Every row gives one point. Two turns around zero, p and q, are shown by what they do to some points. Write where each new point lands after one turn and then the other. Backwards means that the second turn is done in reverse. Each puzzle has new turns, and all numbers are rounded.
(in the rows, 128 means zero)

Turn p:
[ 96 113] -> [ 94 120]
[146 109] -> [142 106]
[ 89 152] -> [ 95 159]
[156 144] -> [159 138]
[154 122] -> [152 117]
Turn q:
[118 160] -> [151 153]
[156  93] -> [112  86]
[110 130] -> [121 145]
Where do these land?
p, then q: [130  98] -> [100 117]
q, then p: [160 148] -> [157 104]
p, then q: [ 93 156] -> [144 170]
p, then q: [129 111] -> [112 122]

Turn p:
[ 97 145 133] -> [111 123 159]
[122 105 150] -> [146 101 131]
[135  90 153] -> [159  96 117]
[167 147 114] -> [137 168 108]
[120 153  90] -> [ 89 152 125]
Turn q:
[115 160 143] -> [ 93 142 130]
[123 145 104] -> [131 154 114]
[160 117 125] -> [153 128 151]
[173 147 116] -> [147 160 162]
[ 97  98 119] -> [136 103  93]
[101 102 160] -> [109  83 118]
Where do these land?
q, then p: [152 160 156] -> [142 117 173]
q, then p backwards: [123 133 133] -> [123 129 121]
q, then p: [105 133  92] -> [100 157 113]
p, then q: [126 124 149] -> [135 118 146]
p, then q backwards: [100 138 144] -> [149 127 154]
p, then q: [161  80  95] -> [178 155  93]

Turn p:
[125 114  85 139] -> [117 155 120 164]
[ 93 126 157 139] -> [110 125 164 104]
[172 177 161 127] -> [192 104 123 102]
[118 123 108 114] -> [113 144 113 130]
[113 128 160 118] -> [117 112 140  99]
[147 101  97 132] -> [120 128 110 169]
Turn q:
[123  82 150 143] -> [158  95 157 132]
[139 133 140 147] -> [149 128 115 134]
[153 133 113 137] -> [134 127 105 108]
[131 160 171 115] -> [146 174 134 151]
[136 118  67 106] -> [ 83 113 119  83]
[ 87 143 128 120] -> [ 99 132 137 160]
Where do these land?
p, then q: [107 156 181 148] -> [154 165 176 118]
p, then q: [144 112 111 101] -> [103 102 114 121]
p, then q: [114 116 112 111] -> [103 124 122 143]
p, then q: [122 155 127 121] -> [121 152 124 115]
p, then q: [137 120 122  95] -> [ 99 112 125 116]
q, then p: [143 109 114 193] -> [108 116  98 188]

Turn p:
[152 136 122 105] -> [125 135 111  99]
[137 170 200 146] -> [137 182 192 113]
[133 104 105 126] -> [125  99 111 127]
[101 130 109 125] -> [125 129 109 155]
[120 121 109 165] -> [156 106 132 151]
[124 106 124 101] -> [ 98 116 114 124]
Turn q:
[146 122 113 121] -> [121 123 105 135]
[107 144 160 163] -> [140 119 180 131]
[140  75 131 126] -> [ 92 106 113  97]
[ 92 109 118 111] -> [111 162 130 104]
[177 143 141 132] -> [150  86 111 145]
[148 153  94 125] -> [133 136 103 166]
[ 84 149 141 118] -> [149 164 155 116]
Where do these land?
p, then q: [147  92 137 180] -> [115  81 125  83]
p, then q: [158 173 115  97] -> [157 156  87 155]
q, then p: [112 132 111 153] -> [135 142 152 147]
p, then q: [137 135 119  92] -> [130 163 115 136]
p, then q: [102 118 166 129] -> [141 128 172 116]
p, then q: [112 118 120 117] -> [112 139 139 133]

Turn p:
[135  90 153 168  90 159] -> [175  76 125 116 157 144]
[144 142 175 150  98 120] -> [178 138 111 114 154 109]
[ 95 137 103  94 146  99] -> [ 83 140 137 149 105  98]
[126 147  99 137 137 114] -> [127 141 134 137  92 129]
[129 120 164 154 137 147] -> [150 120 100 138 155 145]
[127 134 103  95 135 158] -> [ 98 137 163 131 134 149]
[141 126 101  97 152 100] -> [ 85 144 126 109 100 122]
Turn q:
[125 104 139  89 107 132] -> [134 134  90  99 135 145]
[140 148 120 155 154 119] -> [114 127 158 146 119 104]
[182 134 141 139 120 205] -> [183 109  91 147  94  74]
[ 97 121  96 142 160 102] -> [ 91 150 151 159 144 146]
[122 159 128 156 142  92] -> [109 121 181 129 129 124]
[ 97 137 123 154 124 114] -> [128 121 159 144 143 150]
[149 144 118 108 116 163] -> [155 138 109 125  92 120]
[115 115 151 104 132 129] -> [134 142 114 107 152 129]
[124  90 137 105  97  96] -> [105 109 100  95 145 160]
Where do these land?
q, then p backwards: [132 137 114 143  94 138] -> [124 117 107 162 126 136]
p, then q: [118 114 174 146  95 122] -> [ 73 129 116 131 120 102]
p, then q backwards: [145 106 111 100 155 108] -> [153 116 114 104 130  91]
q, then p: [109 122 132 145 139 109] -> [123 127 105 149 139 135]
p, then q: [169 141 110 141 208 139] -> [193 151 128 165  86 159]
p, then q backwards: [111 134 118 125 104 172] -> [ 94 145 133 165 125 119]
p, then q: [113 142 137  95 101 107] -> [103 130 159  98 145 127]
